Every row gives one point. Two turns around zero, p and q, are shown by what they do to some points. Write where each new point lands after one turn and then the other. Backwards means that the second turn is done in reverse. Each puzzle has new turns, and all numbers are rounded.
(in the rows, 128 means zero)

Turn p:
[127 121  77] => [147 145  83]
[169 128 148] => [123 159 161]
[133 133 112] => [127 139 114]
[167 167 172] => [ 80 152 174]
[ 77  96 134] => [157  76 121]
[ 94 123 126] => [133  97 115]
Turn q:
[147  94 123] => [143 122 164]
[ 88 111 121] => [157 102 108]
[128 188 109] => [111 174  88]
[168 135 176] => [ 73 122 158]
[108 111 111] => [157 119 122]
Where do these land?
q, then p: [144 148 165] => [131  85 114]
q, then p: [133  69 126] => [147 139 183]
p, then q backwards: [148 147 133] => [151 144 132]
q, then p: [ 86 147  89] => [126 179  96]

Turn p:
[164 147  84 164] => [173 122 181 130]
[ 46  79 103 109] => [135  84  50 174]
[141 147 162 142] => [103 156 149 127]
[140 143 148 102] => [117 149 120 100]
[149 113 153 120] => [ 99 122 135 107]
[128 139 118 130] => [141 134 131 129]
Turn q:
[124 156 105  87] => [ 79 137 105 124]
[129 127 125 138] => [133 132 134 134]
[137 121  69 135] => [112 139 120 185]
[161 165 117 102] => [107 167  93 119]
[ 94 104 180 176] => [173 100 186 104]
[122  94 172 131] => [164  93 132 103]
Where do these land?
q, then p backwards: [121 154 136 115] => [143 131 151 114]
p, then q: [113 113 147 137] => [125 119 154 138]
q, then p: [198 108 168 118] => [183 111 154  73]
p, then q backwards: [134  76 115 142] => [ 92  89 126 112]
q, then p backwards: [119 171  90 160] => [128 163 168 168]
q, then p: [ 84 146 112  97] => [114 124  82 161]

Turn p:
[148 123  62 137 123 161 174 133] => [151  99 108 127 168 174 155  84]
[ 83 106 153 150  88 157 108 150] => [ 72 107 165 140 135  92 125 106]
[ 80 163 159 144 102 121 128 135] => [105 138 128 167 129  71 142 129]
[147 111 119 100 147 162  93  83] => [107 162 140 112 141 183  99 142]
[144 141 114 141 114  74  95 118] => [160 157 123 133  88 114  99 104]
[153 145 157 155 150 102  88 138] => [157 130 152 151  92 117  93 156]
[ 91 108 111 143 145 144  91 139] => [111 116 141 125 160 113  79 119]
[150 111 123 137 149 110 204 126] => [178 110 123  95 141 133 184 136]
[156 144 154  45 133 121 171 131] => [111 132  71 103  95 154 176 176]
Turn q:
[181  97 175 109 123 117 101 115] => [176 151 173 129 108 158  95 138]
[128 120 127 119 149 120 181 166] => [131 112 116  77 110 103 146 154]
[122 151 133  95  91  88  95 124] => [ 83 133 179 141 128 133  98 125]
[164  61 153 143 112 120  90  83] => [195 111 166 165 126 177 108 119]
[ 90 101 105 129 143 147 127 150] => [112  99  88 123 113 151 145 129]
[146 163 103 148 111 117 105 134] => [112 135 128 168 132  93 107 131]
[ 81 181  94 151  96 169 161 138] => [ 77 135  95 143 135  83 187  94]
[142 114 115  88 136 100 129 101] => [133 109 150 101 137 136  87 110]
[ 78 150 120 170 119 121 128 116] => [ 98 116 118 157 170 125 164 133]
[149 143 156 128 200 180 164 153] => [164 180  67  75 122 120 143 149]
Where do these land?
q, then p backwards: [ 85  73 171 112 138 124 167 108] => [175  75 121 123 138 153 184 119]
q, then p: [163 147 144 139  87  60 140 110] => [140 123 162 121  81  84 122 184]
p, then q: [107 110 119 145 158 111 149 126] => [141 129 132  99 125 128  90 145]
q, then p: [171 111 110 101 118 138 128 151] => [109 150 135 130  84 133 123  95]
q, then p: [161 106 171 134 110  81  91 103] => [118 101 182 161  97 134 118 173]
p, then q: [136 136  99 145 145 155 158  86] => [159 163  87 103 142 112 126 126]
p, then q: [144 167 119 141 137 219 115 180] => [172  99  66 167 123 172 179 150]
p, then q: [149 174 130 107 145 133 123 113] => [121 136  95 156 111  93 138 131]
q, then p: [ 74 106 102 137 138 124 133 177] => [105  90 116  91 161 112 137  85]
q, then p: [ 91 150 115 118 104 136  76 125] => [114 142 152 155 180  98 119 117]

Turn p:
[ 97 141 116 104 103 128 163  90 128] => [107 163 127 137  90 142 169 123 136]
[125  92 126  94 104 104 109 133 105] => [136 112 173 125  89 108 125 144 136]
[152 140 121 182 149 110 115 129 142] => [166 125  87 122 153 114 109 110 114]
[ 84 130 118  89 143  92 133 130 117] => [108 146 143  82 100 112 140 134 158]
[100 125 128  87 131 141 137 146 123] => [ 95 130 153 110 121 145 133 146 147]
[111 131 157 178 140 155 147 115 119] => [ 99 139  79 154 144 117 117 141 107]
[137 165 164 166 158 142  81  93 165] => [142 172 111 157 197 101 105  99 130]
[192  59 101 149 106 138 145 172 151] => [167  50 123 150 101 175  84 120 114]
[121 118 128  82 118 108 155 141 129] => [111 108 147 114  99 137 149 126 160]
[140 141 101 160 166 153  98 103 120] => [139 158 121 115 157 127 104 108  77]
[154 143 161  68 102 130 149 142  92] => [100  85 173 139 131 122 185 136 136]
[123 150 115 177 116 135 103 143 147] => [169 147  99 133 155 138 114 150 123]
Turn q:
[138 105 114 110 139 150 139 141 131] => [133 117 109 110 153 129 132 148 140]
[163 157 103  95 148 126 111 123  79] => [109 148 140  83 156 175 110 115 105]
[106 102 169 108 101  96 149 145 162] => [159 127 116 120  84  92 147 114 172]
[172 168 137 130 176 162 103  96 118] => [ 95 156 138 143 197 146 129  95 105]
[104 124 119 148 122  92 125 165 166] => [107 116 120 126  83  80 118 140 133]
[150 117 138 140 151 135  95 102  81] => [148 149 160 132 170 143  95 120 107]
[122 150 109 118 132 143 103  79 124] => [121 106 127 146 145 161 118  93 102]
[101 128 118 119 162 138 136 132 103] => [144 126 118 108 142 125 138 136  86]
[ 94 125 148 143  73 133 142 175 149] => [131 103 153 134  78 103 167 157 157]
[ 95 125 136 165  81  89 199 152 167] => [132 141  98 159  39 105 158 165 153]
[163 106 116 133 124 144 105  99 128] => [129 120 132 147 162 149  94 125 147]
Where do these land?
p, then q: [136 129 127 127 136 146 165 105 117] => [151 116 124 142 117 150 136 142 101]
p, then q: [151 150 124 124 139 107 137 120 150] => [129 135  94 144 141 146 121 114 132]
q, then p: [113 158 107 120 140 145  31 109 104] => [ 71 142 160 150 121  55  88 132 105]
q, then p backwards: [150 139 110 145  91 146 139 175 131] => [ 87 125 145  92 108 138 142 159 112]
p, then q: [146  96 131 131 136 146 137 113 154] => [136 108 148 164 140 133 110 123 118]
q, then p: [146 131 198 117 134 126 144 106 122] => [130 139  97 143 155 129 165  76 126]
q, then p backwards: [ 70 100 125 158 108  96 151 107 134] => [140  83 114 168  78 101 131 113 118]
q, then p backwards: [ 69 104 137 102 106 118 151 107 142] => [164 117 105 152  96  79 153 129 131]
p, then q: [146 168 110 143 153 144 104 222 115] => [138 128 102  54 202  98 129 140 133]
q, then p: [155 107 111 113 135 107 121 116 112] => [138 145 164 122 154 135 117 121 123]

Turn p:
[115 131 121 144 145 131 124 140 142 129 115] => [130 123 133 138 140 147 117 146 140 122 130]
[138 129 113 122 140 138 173  77 141 139 145] => [153 106 159  89 143 122 144  97 143 152 126]
[129 121 128 105 145  94 106 135 127 136 141] => [115 123 134 126  93 114 109 135 134 117 104]
[112 119 144  87 136 100 119 139 118 111 124] => [125 124 124 115  98 114 127 147 107  93 108]
[110 120 123 144  96 144 117 141 129 144 137] => [103 151 116 124 131 150 120 124 123 140 151]
[107 141 180 106 127 132 117 129 130 134  89] => [135 124 130 143 135 147 118 131  68 104 105]
[178 134 117 145  96 114 116 125 127 123 148] => [110 153 121 153 122 100 148  97 154 145 127]
[125 149 125 122 108 121 109 138 142 116 146] => [120 168 137 131 125 117 121 129 131 117 127]
[153 126 115 102 143 131 128 138 134 121  97] => [130 117 123 134 138 117 146 156 128 135  93]
[140 121 119 146 127 149 108 145 118 121 147] => [133 146 101 140 121 127 119 134 146 146 143]
[139 119 139 137 151 152 144 118 142 133 105] => [154 105 127 135 145 152 138 128 127 142 115]
[107 118 135 144 106 111 122 107 113 117 134] => [116 128 114 118 128 127 123  99 127 100 147]
[130 130 118 146 148 140 117 118  95 137 115] => [132 100 107 139 144 116 105 130 130 140 139]
[109 134 114 143 122 136 192 141 134 132 148] => [135 123 164 107 129 142 158 137 135 139 177]
Turn q:
[113 147 138 103 137 137 131 122 142 125 131] => [137 149 139 129 123 141 115 123 140 105 125]
[121 118 112 120 144 100 138 113 132 153 133] => [122 133 131 104 134 129  97 135 131 151 113]
[134 129 129 141 106 143 139 149 148 116  64] => [111 101  93 140  77 124 144 116 132 102 117]
[146 139 122 133 113 135 144 120 144 120 153] => [154 135 113 133 129 135 133 134 148 141 148]
[115 110 128  69 142 118 126 129 142 115 143] => [141 122 143 108 159 135  92 123 148  93 121]
[123 121 120 144 140 146 126 146 143 135 122] => [119 124 123 121 108 126 124 139 112 119 149]
[134 132 138 134 142 122 132 164 106 148 119] => [112 134 134 119 123  99 145 156 117 120 115]
[116 118 140 144 123 108 137 120 148 129 147] => [125 117 147 122 122 139 122 134 150 151 142]
[138 137 122 138 129 112 100 124 124 119 131] => [125 127 132 154 138 110 120 119 123 141 132]
[142 115 145 123 131 143 130 109 146 128 117] => [116 123 113 139 130 159 123 135 135 119 129]
[125 134 115 145 143 130 115 112  31 113 146] => [118 160 141 119 182 105 176  95  82 155 118]
[130 137 127 141  85 143 118 128 128 136 131] => [158 114 126 148 111 135 147 129 116 139 126]
Where do these land?
q, then p backwards: [141 129 156 114 147 108 127 134 153 116 128] => [121 136  99 150 139 104 111 139 138 123 125]
p, then q: [160 124 117 108 129 139 129 129 120 133 156] => [142 125 123 129 112 124 114 147 137 147  95]
q, then p: [158 105 114 152 157 130 141 130  97 112 116] => [120 101 151  87 123 117 110 152 139 119 146]
q, then p: [110 126 148  99  93 134 128 132 119 122 106] => [144 117 105 131 151 140 166 119 123 117 115]
q, then p: [130 138 118 133 141 140 135 115 140 146 106] => [110 145 120 124 151 116 118 136 121 132 139]
q, then p backwards: [117 151 120 143 117 124 161 166 160 134 113] => [134 103 123 111 146 104 130 147 111 110 174]
q, then p: [124 125 114 125 126 155  98 106 125 117 143] => [154 118 110 134 128 108 111 111 138 147 141]
p, then q: [111 105 136 135 124 137 139 136 105 137 139] => [161 121 129 114 146 134 132 130 114 133 132]
p, then q backwards: [116 139 159 118  94 125  88 161 114 136 135] => [132 158 116 143 167 155 104 119 134 149 100]
q, then p: [153 131 130 164 120 117 138 109 144 119 134] => [109 133 150 118 128 152 117 121 146 155 142]
q, then p backwards: [111 149 125 109 131 129 130  90 119 122 148] => [128 142 139 140 118 151 119 109 164 129 143]
p, then q: [105 115  97 135 157  98 122 128 140 144 113] => [117  91 147 128 120 141 111 124 124  91 146]

Turn p:
[137 131 127 111 108 147 116 134 133 143 132 127] => [135 119 119 135 144 126 103 110 129 122 134 137]
[107 125 170 101 142 133 121 135 129 124 130 109] => [139 110 142 132 151 157 124 149 122 138 155 112]
[103  98 143 110 133 132 131 159 109 129 130 128] => [147 120 144 151 126 131 126 149  99 139 154 139]
[156 153 105 157 102 113 143 130 145 110 119 125] => [137 153 116 112 132 112 133 119 143 121  75 129]
[134 132 120  96 149 150 121 140 132 152 139 124] => [137  97 118 144 116 139 104 123 145 128 147 134]
[133 147 140 145 143  91 146 124 103 112 159 136] => [139 122 117 115 117 102 173 141 127 136 125  93]
[147 143  97 146 105 100 135 115 140 123 101 130] => [113 157 132 118 124 103 119 125 144 116  84 125]
[138 100 120 108 141 139 109 128 142 127 113 123] => [125 117 157 125 123 141 110 126 139 117 139 152]
[125 109 137 105 130 142 112 117 106 156 125 117] => [115 106 147 146 129 132 109 109 115 129 154 121]
[154 138 128 143 132 140 112 136 145 159 107 141] => [126 145 123 154 131 135 124 102 161 105 129 135]
[116 144 117 126 147 149 109 136 118 148 121 111] => [119 110 116 153 115 154 115 125 124 110 128 121]
[116 112 153 132 139 145 156 122 109 104 140 122] => [130 114 135 123 133 142 159 133 106 165 134 133]
[103 116 150 146 141 114 143 127 125 128 173 110] => [150 133 120 106 109 142 150 131 103 149 152 100]
[115 132 105 143 102 104 155 100 147 105 109 165] => [ 95 171 118 102 131  95 131 149 134 143 106 144]
[137 139 107 151 105 120 110 117 137 101 122 150] => [113 147 117 104 139 108 139 127 129  99 105 145]
Turn q:
[150 149 119 143 112 132 135 110 100 154 112 163] => [145 142 118  90 111 140  96 114 129  99 116 119]
[121 115 111 120 115 150 120 149 113 129 144  95] => [123 120 119 138 111 114 135 141 117 157 140  93]
[123 142 113 138 161 110 122 125 162 123 147 145] => [117 118 130 137 159 133 110 153 159 122 126 153]
[115 150 130 145 133 125 128 132 131 135 101 159] => [138 118 130 131 135 126 102 120 121  92 111 139]
[128 105 124  86 111 108 141 130 120 133 134  89] => [101 146 129 127 126 118 151 109 116 155 169 115]
[126  99 132 134 109 120 140 112 137 137 109 101] => [131 113 130 107 121 112 160 112 120 127 153 134]
[127 102 112 130 129 127 152 134 114 133 111 112] => [108 107 113 111 117 122 135 112 110 138 136 126]
[147 154 135 140 152 124 108 129 136  98 138 119] => [124 141 119 143 151 133 145 150 150 122  97 125]
[123  98 145 116 139 135 129 132 100 150 127 109] => [142 124 114 124 131 129 135 103 104 165 136 122]
[106 107 132 135 106 117 129 118 111 142 138 110] => [142 127 123 114 125 124 139 136  99 136 161 126]
[131 144 122 120 149 137  98 117 147  81 137 169] => [121 126 161 152 142 171 121 151 155 114  97 128]
[130 137 131 132 125 125 104 141 156 150 114 141] => [144 123 151 130 145 101 111 122 142 117 122 126]
[122 156 140 137 123 111 131 141 134 117 119 153] => [124 143 137 138 134 122 113 134 119  96 111 144]
[146  92 141 119 105 140 160 135 113 130 149 116] => [122 141 128 109  88 124 144 123 113 168 135 138]
[123 170 134 123 151 160 124 116 145 109 140 138] => [140 131 118 171 122 150 121 138 163 114 111 132]
Where do these land?
p, then q: [137 116 123 131 110 138 134 118  31 119 121 126] => [135 119  96  83 142 148 146 114  57 125 143 156]
q, then p: [142 119 137 114 127 130  93 116 145 118 122 174] => [126 123 143 137 170 163 142 122 153 131 144 130]
q, then p backwards: [134 115 144 120 138 111 149 134 137 125 133 116] => [130 115 129 138 121 145 142 116 125 122 123 153]
q, then p: [146 152 135 120 142 127 121 154 143 135 128 129] => [115 151 132 126 125 139 130 142 147 107 120 111]
q, then p: [133 134 136 117 132 137 141 138 141 176 129 129] => [117 137 128 103 125 108 118 114 148 102 140 110]
p, then q: [110 130 128 127 126 120 126 111 100 121 110 117] => [135 121 112 140 133 124 136 122  92 130 132 126]
p, then q: [ 87 117 139 177 126 115 140 134 133 125 114 131] => [128 150  87 150 100 119 106 129 118 103 119 116]
q, then p: [ 72 134 141 130 129 139 146 121 144 129 142 160] => [138 135 116 127 141 111 169 103 114 100 146 158]
q, then p: [137 139 135 132 135 124  66 114 141 116 150 114] => [165 126 133 145 116 166 141 128 166 138 112 121]
q, then p: [133 121 121 110 115 112 114 148 148 121 132 112] => [141 142 126 129 124 139 135 144 125 139 140  94]
p, then q backwards: [145 137 134 155 110 137 145 132 147 131 125 114] => [155 136 156 118 146 132 121 121 112 133 123 133]
p, then q: [143 106 100 123 136 140 142 134 113 125 126 121] => [146 131 152 102 120 130 127 117 111 118 129 135]
q, then p backwards: [125 128 131 121 132 142 139 127 129 118 114 113] => [136 134 125 141 140 138 130 127 111 137 131 131]
p, then q backwards: [146 143  87 113 134 121 135 111 142 134 144 137] => [155 135 105 144 130 147 155 137 140 150 124 130]

Turn p:
[106 105 152  67 139 142  96 169 103 106  83 114 153 140] => [138 110 116 106 162 103  67 138 115 138 153  72 142  88]
[107 112 103 140  89 164 114  87 153 162 101 131 112 172] => [189 121 111 129 118 128 124  91 142 137 105 177 172 112]
[124 165 162 111 131 128 133 103 147 142 188 118 113 109] => [103 139 100 189  98 131 143 162 134 104 130 138 123 128]
[162  67 152 161 130 131 111 115  99 160 110 108 143 132] => [123  70 100  79 126 112 150 129 132 171 140 150 125 128]
[148 139 114 140 133 127 154 166 139 137 147 161 175 165] => [104 151 139 114 158 124 143 110 146 113 155 122 171 175]
[125 130 170 126 158 179 113 111 136 158 101 150 150  94] => [147 109  80 143 175 137 173 142 114 131 141 118 132  92]
[112 147 119 161 128 108 156 119  86  96 155 110 147 163] => [102 134 183 121 134 113 119 164 169 133 107 149 136 147]
[103 108 153 125 119 115 134 162 101 109 121 142  82 128] => [120 125 119 103 129 174  77 142 135 128 116 117 106 125]
[111 123 121 126 221  85  99 129 141 183 140 104  82 122] => [169 103  84 116  83 108 157 160 138  90  95  71  90 169]
[141 166 113 118 103 110 149 130 123 142 122 131  81 148] => [124 166 129 121  94 141 119 101 166 105 117 136 115 115]
[141 135 133 111 118 128 123  87 146 107 135 186 171  75] => [101 112 150 185 148 159 172 103  92 143 137 109 142 108]
[163 112 138 130 138 120 171 132 161 133 117 122 151 140] => [ 92 143 113  96 131 109 153 115 102 120 121 134 154 137]
[168 113  59 163 102 134 124 118 124  61 150 108 115 126] => [129 118 211 120 110 116 116 103  98 121 140 186  97 149]
[103 156 157 127 113 113  99 136 134 107 119 132 127 106] => [121 136 118 168 150 133 103 127 129 147 114 111 100 120]
[107 143  77 115  98 134 144 159 127 117 131 102 118 100] => [156 184 163 128 105 133 105 134 109 140 149 128 114 128]
Turn q:
[130 178 153 152 150 110 153 123 107 137 119 116  92  90] => [ 83 139 156 128  95 120 112 108 115 144  94 174 128 143]
[148 145 129 150 135 159  77 191 104 104 127 109 137  84] => [134 128 152 133 125 123 118  65  86 174 125  81 164 138]
[118 153 117 132 104  99 140 147 125 146 154 157  88 129] => [ 87 135 117 132 100 122 146 153 124 157 162 149 130 139]
[105 149 145 126 117 158 105 118 125 123 109 163 211 123] => [153 136 147 172 190 152  83 120 155 153 138 110 113 129]
[102 107 149 153 115 122 138 118 123 156 123 118  86 107] => [ 78 127 118 100 143 122 134 115 125 108 130 161 146 135]
[154 145 149 150 136 101 108  99 109 151 167  97 115 148] => [114 107 132 137  94 121 101 122  83  99 146 157 116  97]
[104 108 126  98 110 102 102 140 155  93 124 113 121 145] => [172 127  88 104 116 137 137 114 146 127 158 132 136 144]
[203 119 141  98 109  97 144 114 107 116 114 112  91 146] => [125 133  89 139  61 158 126 151 107  90  92 123 150 119]
[116 101  98 144 131 163 139 115 136  74 121 179 159 138] => [158 112 110 150 173 105 145 143 176 161 104 105 133 100]
[150 126 107 130 106 133 150 101 103 148 141 105  97 104] => [ 88  92 140 124 106 123 127 151 119 102 113 128 155 139]
[139 117 150 140 128 111 125 121 148 160 117 152 153 152] => [118 155 122 148 144 150 132 126 136 105 145 130 100  98]
[113 147 154 122 122 207 125 141 109 138 111 125 118 150] => [129 169 131 131 170  87  91 144 101 125 117 108 149 153]
[112 128 151 104 135 164 129 111 219 131 118 145 192 145] => [181 154 131 173 184 123 144 116 167  92 141 119  71 156]
[141 100 152  62 150 110 150 117 133 140 157 129 104 138] => [138 120  91 108 116 152 150 164  93 104 110 142  87 151]
[111 107  31 137 186 114  96 114 138 122 105 122 169 124] => [156  87 171  77 120 119 131 114 189 144 132  75  89  86]
[102 116  97 149 113  98 167 178 106 110 141 107 116 124] => [132 126 152  92 112 135 172 142 127 163 142 153 179 119]
Where do these land?
p, then q: [107 128 113  82 171  92 128 148  76 105 151 132 103 160] => [190 136  97 118 127 132 131  73 107 105 151 128 164 160]
p, then q backwards: [103 115 102 141  93 124  84 123 149 138 102 124 174 104] => [117 155 136 138 139 152 105 173 125  75 154 141 153 113]
q, then p backwards: [ 95 142  96 174 169 171 133 112 135 137 145 132 122 131] => [153 147 122 142 143 122 108 116 102  92 100  83 169 144]
p, then q backwards: [130 128 125 148 109  87 148 129 129 127 143 125 147  79] => [139 158 125 118 142 119 144 170 124 146 137 162 119 100]
q, then p: [170 145 133 111  91 112 119 103 139 113 159 162 153 138] => [151 126 139 108 137 141 132 124 122 144 142 185 105 176]
q, then p backwards: [114 129  99 132 163 118 149 164 135 125  97 162 161 135] => [108 161 110 149 117 113 146 127  84 144  92 129 138  99]
p, then q: [ 98 137 103 134  98 103  86 107 151 166 108 121  95  80] => [ 63 132 139 153  96 110 119 136 136  77 122 105 163 117]
p, then q: [139  88 181 135 117 145 141 131 107 104 111 147  91  88] => [ 99 109 119  82 166 105 126 140 114 154 108  86 133 163]
p, then q backwards: [171 177 138  99 145 133  96 147 133 145 113  94 172 136] => [117 129 107 170 124 169  90 129 179 136 136 152 102 162]
p, then q: [130 138 100  81 120 168 162  92 120 111 100 137 117 134] => [127 101 137 171 143 162 115  97 126 152  86 134 138 159]
q, then p backwards: [120 125 147 171 116 141 110 157  99 152 122  83 101 164] => [151 114 111  80 113 160 169 147 152 107 110 109 151 149]
q, then p: [119 161 134  86 110  97 139 153 154 108 142 159 121  96] => [149 148 111 111 119 142 133 107 167 109 132 174 169 149]
q, then p: [177 117 107 137 157 173 110 135 136 130 131  76 101 159] => [ 75 128 166 118 104  96 102 131 126 168 116 117  94  97]
p, then q backwards: [ 93 109 154 164 137 156 161  86 156  89 129 138 111 158] => [128 103 176 129 127 138 192  92  86 113 129 109 130 114]
q, then p: [156 114 178  95 105 103 156  97 107 119 112 153 120 158] => [177 153 168 118 176 144 122  96 122 120 158 135 107 133]
p, then q backwards: [125  93 139 158 146 124 125 164 123 179 182 103 160 126] => [ 89 140 101  72  84 131 136 146 138 120 159 143  85 125]
